Each row of a before or after table is a point. The points were changed in one or more steps. Then noise was added and the rows were shuffled. The steps act on how far a point lies along the listed directions, d1 being the first. Write out the steps. A step turns or swaps two directions, mirrors them in a line or flattens them onto one, adds a multiple of one to another, or multiplies one. Angles are multiples of 10 degrees, from the lower direction toward the higher: turns from -170 to 170, lines from 10 to 170 but not 90. Use the fewest steps. Two steps may share a direction if one is a turn and the other turns, adds or multiplies; they go together, in the order done. Otherwise the lowest direction goes first.
In the rows, zero is written as 128.

Directions:
(1): [117  71]
(2): [185 117]
Before (13 x 2):
[[142 210]
 [119  76]
 [166  61]
 [104 108]
 [145  79]
 [121  88]
 [ 70 158]
 [151  87]
 [162 163]
 [ 66 153]
 [112 116]
 [ 72 150]
 [141  51]]
After (13 x 2):
[[113  92]
 [129 128]
 [105  64]
 [115  90]
 [117 101]
 [147 169]
 [128 129]
 [119 105]
 [111  80]
 [130 135]
 [159 204]
 [110  82]
 [123 116]]
Steps: flatten d1 and d2 onto the line at 170 degrees

Directions:
(1): [176 146 117  65]
(2): [153 100  59 151]
(3): [ 66 128  92  87]
(4): [130  53 151 104]
Before (14 x 4):
[[116 115 115 132]
 [135  73 134  56]
 [169 239 173  92]
 [139  85 105 151]
 [154 180 187 115]
 [ 97  84  89 107]
 [133 128 132  69]
 [108 147 189 199]
 [160 134 126 201]
 [127 191 190 114]
 [160  78 173  94]
 [ 86 130 119 141]
 [ 44 171 144 129]
 [ 84  84 145 187]]
After (14 x 4):
[[111 161 105 115]
 [118 131 111 133]
 [ 64  72 143 154]
 [ 80 116  82 139]
 [178 106 217  43]
 [195 156 115 155]
 [153 129 204 102]
 [ 94  87 148 112]
 [ 91 193 131  70]
 [161 213 161 143]
 [114 197 105 175]
 [103  94 175 181]
 [136 122  94 170]
 [141 149 203  85]]
Steps: turn d1 and d4 by 90 degrees

Directions:
(1): [116  48 111  73 163  79 134  94 103]
(2): [216 170 116  82 126 126 111  73 133]
(3): [132 117  58 175 182 147  62 120 139]
(4): [104 165 158  85 173 164  90 148  55]
(5): [101 113  96 135  51 170 114  75  78]
(6): [ 89 127 117  79 150 200 156 104 193]
Before (14 x 9):
[[ 79 119  66 122 150 187  63 116  71]
 [117  91  27 159 140 165  99 103  85]
 [226 183  93 129  75 145 134  76 161]
 [164 210 173 155 127 171 111 181  86]
 [193 190 184 107 136 135 148 158 164]
 [100 113 173  35 154 126 140 175  64]
 [ 74 132 122 213 148 196  88 150 147]
 [154 152 143 125 155 164 124 145 158]
 [108 156 129 131 127 153 116 151 127]
 [155  62 145 120 106  66 191  92 221]
 [153 165 148 134  90 152 162 116 132]
 [ 58 122 119 102 113 174 164 135 156]
 [156 153 138 147 223 119  57 151  71]
 [162 110 132 187 103  50  80 152  47]]
After (14 x 9):
[[111 186 189  84 127 171 134 206  90]
 [165 131 156 165  76 108 187 117 244]
 [ 82 139  72 135 141 197  61 125  82]
 [143 105 136  94 116 113 167  87 112]
 [156 158 139 153 221 122  52 152  71]
 [182 111 163  53 171  87 151 125 138]
 [102 115 119  99 146 128 119 130 116]
 [148 104 130  91 175 133 126 126 145]
 [166 127 138 195  95  61  79 157  53]
 [ 58 118 116 100 120 169 163 132 157]
 [123 130  33 187 124 188  98 119  98]
 [213 113  79  84 103 100 135  50 135]
 [145  84 146  67 182  93 122 130  48]
 [ 62  43 106 155 191 141  91 116 119]]
Steps: multiply d1 by -1

Directions:
(1): [128  42 117 131 149  57 173 164 112 183 121 147]
(2): [130  55 164  95  93 113  79  90  82  66  92 122]
(3): [167 147 143 121  78  85 139 211 129  66 181 135]
(4): [101 126 164  51 200 142 140 168 126 117 138  57]
(5): [ 63 141 129 147  94  70  57 151 174 156 112  80]
Before (14 x 12):
[[110 122 127  96 163 140 114 100 105  90 136 111]
 [141 101 123 150  79 102  97  98 121 121 115 124]
 [137 120 105 158 108  72 153 176 146 142 166 151]
 [142 155 115 144   7  69  49 145 136  88 131 137]
 [ 95 115 146 101 122 162  56  91 137 104 105  90]
 [139 122 149 125 110 130 108 137 107 102 125  99]
 [ 97 123  83 189  90  44 152 172 161 224 135 152]
 [101 149 130 165 133 141  80  77 133 145  99 117]
 [118 164 140 117 121 134 106 163 137  95 162 100]
 [130 174 142  96 174 174 136 152 136 137 131 106]
 [117 180 158 124 109 124  77 150 171 104 141  87]
 [131 143 119 136 131 126 134 137 131 124 134 125]
 [114 149 154 105 126 124 148 201 149 123 183  81]
 [ 60 133 139 150  90  42  44 131 157 143  98  92]]
After (14 x 12):
[[126 134 117 131 138 122 135 132 128 135 132 127]
 [167  39 124 110 146 108 224 132  61 156 126 185]
 [140 149 132 146 109 149 109 123 121 111 121 107]
 [153 162 130 150 150 157 146 117 114 118 140 144]
 [140 170 114 148  88 186  88  97 148 104 142 148]
 [ 95 162 106 136 115 115  86 108 137 104 140 118]
 [194 161 106  94 132 207 161  78  83  93 141 161]
 [161 178 120 178 114 150 134 109 150 142 139 174]
 [143  66 120 117 148 117 159 128 107 136 133 137]
 [191 128 118 162 106 157 157  61  80  91 125 218]
 [162 124 138 102 133 163 131  94  99  93 129 114]
 [116 120 118 175  80 109 133 125 146 174 145 140]
 [125 163 106 171 115 141 122 124 144 141 149 141]
 [113 166 110 160 114 105 105 162 158 179 117 128]]
Steps: turn d1 and d2 by 50 degrees; multiply d3 by 0; turn d4 and d5 by 130 degrees

Directions:
(1): [152  87  61 151  96  95 115 196  97  43  80 160 101 100  99 124 170 163
 119 139]
(2): [167 125 128 115 161 126 144  84  57 108  90 153 153 128 158 134  25 182
  80 167]
(3): [153 128 112  91   7  75  78  64 117 123 138 136 149 147  99 145  97  91
 149 123]
(4): [ 83 195  63 116 114 130 112 190 164 123 123 116 111 227 135 126  71 140
  92 123]
Before (9 x 20):
[[132 103 147 142 129 114 126 126 116 114 121 129 132 107 119 144 136 142
  131 129]
 [108 124 120 131 142 136 126 170 152 132 126 133 127 142 139 117 141 142
  130 121]
 [115 135 129 140 151 147 135 183 163 119 136 111 119 137 132 133 155 141
  123 103]
 [127 113 139 150 188 161 156 137 121 131 116 143 124 118 150 121 110 171
  102 142]
 [134 117 116 125  86 113 104 106 121 149 132 132 121 127 116 136 118 105
  148 119]
 [124 117 106 129 146 134 140 148 119  98  99 116 124 123 140 133 117 156
  118 143]
 [123  94 136 152 110 134 131 154 170 115 161 118 111  99 103 110 249  93
  182  80]
 [137 137 104 119 145 129 139 161 104 103 116 158 118 154 149 127  76 154
   90 142]
 [128 145 165 110 157 141 135  88 138 174 147 108 129 146 143 124  96 116
  114 114]]
After (9 x 20):
[[153 146 132  86  48 105 103  34 121 137 156 129 166 176 129 133  62 102
  144 107]
 [136  98 152 141 158 142 150 161 133 123 146 146 110  85 131 121 184 116
  142 119]
 [110 134 156 133 139 129 127 120 141 145 139 113 134 141 131 143 114 127
  128 122]
 [ 99 121 129 147 118 143 124 157 181 146 150 123 110 133 115 122 181 114
  147 106]
 [149 111 137 121  75 108 109 119 141 115 141 123 138 116 108 145 148 118
  146 105]
 [133 101 134 119  95 113 112 125 135 130 132 142 140 119 125 124 147 123
  149 122]
 [137 124 118 134 147 134 131 118  99 141 111 139 120 130 141 131  80 145
  116 137]
 [115 111 143 127 138 139 138 122 144 131 132 101 128 102 132 134 163 117
  153 124]
 [125 134  86 128 126 119 119 181 137 101 109 125  95 157 116 120 132 143
   99 117]]
Steps: turn d1 and d4 by -130 degrees; turn d2 and d3 by -110 degrees
